Each row is a point. The window is the flat piece filled in between its corners: a triangle in 3 columns, a solid with four corners in 4, and so on. A path goes straight from each point to the next, and from the last back to the first. After which points does the path pass through the window?

Window, 4 rows:
[[ 67 -13 -35  24]
 [ 24  -8  -9  55]
 [-26 -22 -24   9]
 [-85   6  53 -42]]
Path:
(1): [-79  26  28 -17]
(2): [-37  55  12  22]
(3): [-73 -63   7 -33]
(4): [-72 -41  84 -61]
(5): [-53  56   8  -1]
(6): [-13  13 -33  39]
(7): [-22 -56  51   3]
(8): [ -5 -59  32 -22]
Through the window after points: 8

Window:
[[  9 -10   4  -6 -55  -8]
 [-33  37 -16 -70 -48  69]
 [ 69  12 -34   6  67   6]
 [-84 -14 -15 -11   1   8]
 [  7  10  22  59  83  20]
 [ 26 -12 -34  87  68  29]]
Path:
(1): [ 27 -53  20  -7 -10 -13]
(2): [-21  67 -23  21 -45  21]
(3): [-13  81 -22  36  95  -5]
(4): [ 14 -32   4  25  17   8]
(5): [-29  -8  14   3  15  44]
(6): [-43  13 -22  15   6   2]
(7): [ 11  27  -2  62  59 -21]
(8): [ -2 -59 -12  19  19  38]
(9): [-16 -55  -5  -7  21  45]
(10): [ 6 57 -1  0 26 12]
(11): [-48  48 -22  49  56  30]
(12): [ 37 -56  39  14   4  10]
Through the window after points: 1

Window, 9 rows:
[[-30  -9 -31  32  -9  23 -54 -20  13]
 [ 17   0  36  29   8 -26 -13  14 -32]
 [-10  -9  51  -6  26  -9  33   9   7]
 [-10 -26  28  26 -29   9  22 -23 -14]
 [ -5   1 -23  28   8 -34  -2  48 -30]
 [ 14  22   7   8   7 -10  19  -5 -32]
 [ 24  15 -10  19  -8 -26 -10  43  14]
 [-31 -29 -23 -37 -41  27 -53  -4   3]
 [ -3 -54 -43 -16 -14  48 -51  -4  10]]
Path:
(1): [ 36 -27  -4   8   3 -45  -2  17 -12]
(2): [-17   5   4  22   4  13  -2  14 -12]
(3): [-2  2 10 16  0 18  3 14  1]
(4): [-14 -18   1  -2  12 -52 -27  -3  14]
(5): [ -7 -38   8   5  -4 -16 -23  -1   2]
(6): [-5 16 -1 16 -2 28 -1 24 -9]
(7): [  0  -2  18  30 -34  14  -2  45 -21]
(8): [ 10  -6 -25   2  11 -31 -38  -9  -1]
(9): [  2  -7   1  13   6 -19  -5  -2 -18]
(10): [ -9   2  24  20  -3   7   9  95 -11]
(11): [ 11  15  21  43 -34  14  -4  32   9]
(12): [ 19  -4 -28 -14  27 -54 -17  26  -3]
(13): [-22 -44  -4 -22  -8 -18 -30 -36   7]
(14): [ -5  11   7  34  -7  28   5  30 -23]
(15): [ 36  12  -9  20 -40  39  18  38 -30]
(16): [-19 -13  26  19  36 -41 -20  -8  14]
Through the window after points: 3, 9, 11

Window, 11 rows:
[[  1 -28 -24   3  73  21   9  28 -11 -19 -32]
 [-23   5 -49  43  22   4  -2  26  79  -5 -54]
 [ -7  -4  -6 -30   1   0 -72 -31 -50 -46 -19]
 [-27  -8  28 -39   6  -1  46  68 -24 -15  19]
 [-26  16  18  21  52 -19  15 -21  21  -9 -33]
 [ 41  34 -40   5  26 -46 -58 -14 -36 -16 -12]
 [-17 -15   1 -95  41 -17  38  37  12 -11 -14]
 [ 30  32 -35  -4  -5   7 -62 -53 -53  45 -39]
 [ -7 -84  17 -33  23 -18  82  43  42 -23  12]
 [ 35  58 -49 -10  11  29 -42 -72 -52 -55   5]
 [ 47 -10  52 -51  16   6  -1  50  13   0 -31]]
Path:
(1): [ 20 -31  -3 -15   6 -16  33  16 -13 -23 -21]
(2): [ -1 -13  -8 -36   8 -25  43  35  22 -26 -51]
(3): [-10 -18  -5  13  41  -1 -28   0   9  12  -1]
(4): [ 13   0 -63 -57  41 -11 -32  -8  -2  41  72]
(5): [ -2  11  23 -15   5  -5  -1   5 -15 -47 -54]
(6): [-10  -5   3 -11  24 -50  30  13  14 -25 -42]
(7): [-11 -14  -5 -16  46  48 -32  33  -1  22   7]
(8): [ -7  19  33  -5  68  26   1  15  27 -18  31]
(9): [ 46 -41  -7 -54 -27 -35   9  41  -5   3 -82]
(10): [-37  -2   8 -24   0   1  32  18 -19 -22 -55]
(11): [ 38  -4  -4 -15  54 -13 -59 -16  20 -15  17]
(12): [-36 -10  10 -29  17  41 -53  -9  26  18   9]
(13): [ 59  12 -56  23  41 -75  29  24 -26 -47 -46]
(14): [-34  40   3  -2 -31 -17 -52 -31 -87 -18 -90]
(15): [ 54 -39 -34 -49  69  25 -10  -1  43 -18  67]
(16): [-40  -9   8 -34  70  26  -8  42  18  -6  12]
Through the window after points: 8, 10, 12, 14, 16

Window, 12 rows:
[[ 20 -53  -8  33 -61  -5 -33   4 -47 -53  19  -9]
 [-39 -43 -33   6  13  -4   9   6  37   6  -2  46]
 [ -7   0 -95 -17   9  15  34   0   4  15  30  23]
 [  8 -54 -16  -1 -42  51 -49  -3  -1 -73  12 -15]
 [ 23   6  46  30  10   0   6  32  40   2  55  35]
 [  5   9  18  -5  -4 -51 -34  15  73  13  50  32]
 [-25  65  59  49  39 -30 -15   1  28  -2  54 -21]
 [-24 -44 -33 -31  -5  12   6  22 -49 -71  30 -12]
 [  5 -11 -46 -33  19 -17  55  -3  47   1 -24  18]
 [ -4 -52   5 -51   8   2   9 -46  31  29   5  37]
 [-30  -9 -51 -47 -20  29  11  27 -27   2 -27   8]
 [ 24  15  35   5  45 -30 -30 -20  46  -5  18  76]]
Path:
(1): [-14  20  -3 -15 -21  -4   4   2  49 -30  14  46]
(2): [ 14 -52  -2  30  67 -20 -15  -8  -9  20  46   6]
(3): [ 47 -43   1  51  82 -47  12  20   7  24  33  13]
(4): [-12 -12   9 -27 -24  17   0  -4  24 -10  21  29]
(5): [-34 -31 -11   3 -18  12   8 -10  21 -23  -8  30]
(6): [ 60 -42 -55 -56  16   3 -18  28  11  14  39  15]
(7): [ 15 -36   1  -4  37 -17 -23  12  22  22 -14  16]
(8): [-32  11 -18 -13 -30   2  47  -1  18 -20  49  42]
Through the window after points: 3

Window, 14 rows:
[[  9  25 -73  -5 -20  35 -10 -33 -51 -19  -4  43 -71 -22]
 [-47  13 -25  71 -14 -22  10  -3  12  14 -26   9  41 -42]
 [ -3 -14 -19  50  40  17 -19  50  -2   5 -55  25 -19   7]
 [ 27 -36 -12  47  38  43  41 -22   6  14  22 -24   0 -22]
 [ 13 -61  19  -1 -41 -28 -11  30  18  -6  74 -18  26   2]
 [-44  30  -5  -2 -36   9  71  10  49  17  52  51 -56 -42]
 [-13  -7 -33  18  26 -24  44  28   1  16   9 -14  16  15]
 [ -2  24  20  72  -5  14 -13  -2  21 -10 -48 -47 -26  18]
 [ 29   0  -2  -9  16  49  72 -19 -11 -66 -41  33 -78  10]
 [ 22  11   5  53  29  -5  20 -21 -39  21  90  11  -6 -69]
 [-56  18 -42 -30  -8   3 -61 -18  -8 -44 -13  20 -35 -20]
 [-75  -7  18  65 -15 -10  12 -38   6  30 -26  -6  25  26]
 [ 15 -15  20  46  20  -4   4   5 -15  39 -43 -19 -54 -64]
 [  2  10  21 -29  -6  27  95  30  24  39  38  33  30 -14]]
Path:
(1): [-21 -17 -31  24 -22  38  17  53 -45 -17  62 -18  20 -24]
(2): [  1   4   2  31  11 -12   4 -21  18  24 -10  12 -21 -21]
(3): [  3  -9 -18  19  -5 -14  29 -14  22  10  42  33 -25 -30]
(4): [-44  65  29  -8  -1  83  71  54 -40  23 -13  -5   6 -17]
(5): [-12 -18 -11  30 -11  34  49  17 -15   5  19  -6 -12 -22]
(6): [ 14  19  -6  13  27  -2   4 -41  16  16  -7  27 -14 -13]
(7): [ 20 -14  15  27  41 -21  17 -27  23   7 -13  27 -10  -8]
(8): [-41   3 -39  31 -48  37   7  29 -33 -18  17 -30 -39 -32]
(9): [-22   0  -7  34  -4  31  38  18 -34   3   7 -10 -20 -13]
(10): [ 22  -5  -8  21  -5 -24   2 -25  62  20   4  40 -21 -23]
(11): [ -3  20 -16  17  24 -15 -10 -22  12  13 -12   6 -42 -10]
(12): [-33 -25 -10  31 -21  25  35  35  -8  -5 -24   6  21 -15]
(13): [-67 -21 -17  38  15  44  40  16 -33  12  11  -2   8 -25]
(14): [ 35  30 -16  -7 -18 -45 -14 -29  39 -26 -28  39 -39  -4]
(15): [  3 -10 -57 -21  56  20  -4 -49  43  13  15  47  17 -10]
(16): [ -5  -4  -4  49  -7  -1  41  26 -27   4   7 -24 -20 -11]
Through the window after points: 3, 5, 15
